Each row is a point. Each copy is the shape, with its points in the same order, turned, moved and blurred by noise. Is it also mirrored, or only turned?

Shape (8 x 2)
[[-49  35]
 [  8 -44]
 [ -6  62]
 [ 14  44]
 [-27  30]
 [ -7 -56]
 [ 14 -38]
 [ 11 -23]]
Copy 1 (8 x 2)
[[ 51  40]
 [ 32 -56]
 [  1  45]
 [-10  20]
 [ 34  25]
 [ 50 -62]
 [ 23 -54]
 [ 22 -39]]
Copy 1 is: mirrored
Copy 2 (8 x 2)
[[ 25  85]
 [ 25 -23]
 [-38  72]
 [-32  45]
 [  6  61]
 [ 46 -15]
 [ 13 -20]
 [ 10  -6]]
Copy 2 is: mirrored
Copy 3 (8 x 2)
[[-43  39]
 [ -4 -53]
 [  8  53]
 [ 17  28]
 [-26  34]
 [-30 -52]
 [ -3 -47]
 [ -4 -25]]
Copy 3 is: only turned
Copy 4 (8 x 2)
[[-41  28]
 [ 24 -46]
 [ -4  57]
 [ 16  44]
 [-15  20]
 [ 15 -61]
 [ 28 -44]
 [ 25 -24]]
Copy 4 is: only turned

Shape (7 x 4)
[[ 75  -3 -11  -6]
 [-23 -24  10 -30]
 [-36 -19 -59  35]
 [-35  13  -5  42]
 [ 19  21  22  -3]
 [ 16  13  11 -33]
 [ -6  40  22 -34]]
Copy 1 (7 x 4)
[[ 73 -13 -20 -25]
 [-33 -15 -40   2]
 [-26 -95 -31 -36]
 [-38 -62  22 -29]
 [  7  -2  -1 -22]
 [  2   8 -25 -23]
 [-23  29  -1 -45]]
Copy 1 is: mirrored
Copy 2 (7 x 4)
[[ 70   9  -4   6]
 [-29  -5 -25  11]
 [-15 -79  28  -6]
 [-29 -26  49  -5]
 [  9  31  14  -5]
 [  9  24 -16  -9]
 [-18  39  -2 -34]]
Copy 2 is: mirrored

Shape (14 x 8)
[[-15 -32 -21 -13  22  32 -16  11]
 [-28  37  20  64  -2  -2 -16 -39]
 [-34 -24  40  -6  24  -7  -4  -1]
 [ 43  90  36 -19  12  31  -7 -10]
 [-20 -31  37  -8  24  11   6  20]
 [ -3 -24   3   8  25  11 -11 -59]
 [-12 -15  34 -17  19  14  -6 -13]
 [ 31 -13  27  12   6 -39 -18  19]
 [ 29 -35 -69  19   3  21 -18  25]
 [-27  47   2  17  29 -33  21  -1]
 [-36  30  30 -32  11  -7 -17   1]
 [-34  17  39 -36 -25 -61  55   3]
 [-14 -21  -1  17   1  24   1   8]
 [-18 -28  28 -35   1  27  47   1]]
Copy 1 (14 x 8)
[[-54   0  17  -2   8  -3 -34   2]
 [ 49 -19 -48   2  21  19  -2   3]
 [ -2 -21  25 -48  26  -6  -8   5]
 [ 52  95 -11 -13 -15   7  13   1]
 [-15 -14  45 -31   8   2  -4  13]
 [  4 -10   0   3  29  -5 -25 -47]
 [ -4   6  23 -34  12   5  -9 -14]
 [ 32 -12  28 -17 -20 -48 -27  13]
 [-57  -4   4  51 -32 -34 -42  11]
 [ 17   1 -33 -19  25 -39  32  25]
 [  0  20 -10 -66  11  -5  -5  12]
 [  9 -24  -2 -87 -23 -41  63   1]
 [-23 -18  10   2  -8  12 -11   6]
 [-30  -5  48 -33 -14  11  35 -18]]
Copy 1 is: mirrored
Copy 2 (14 x 8)
[[ -1 -47 -23 -12  14  30   2   6]
 [-38  29  14  20 -16  12  -8 -68]
 [-24 -38  41 -22  11   2  24 -18]
 [ 17  92  20 -23  15  40  -6  17]
 [-11 -44  32  -9   4  10  27   9]
 [ 10 -19  -4 -31  22  23  22 -60]
 [ -8 -21  23 -33   6  23  20 -12]
 [ 28 -11  28  -7 -12 -37  -6 -12]
 [ 42 -38 -68  14  -5   7 -15  -1]
 [-51  35  -5  10  16 -34  15 -10]
 [-44  11  26 -41   9  -1  -7   9]
 [-53  13  20 -47 -34 -53  61   8]
 [ -1 -22  -6  10 -14  23  18 -11]
 [-14 -28   7 -29 -12  23  70  18]]
Copy 2 is: only turned
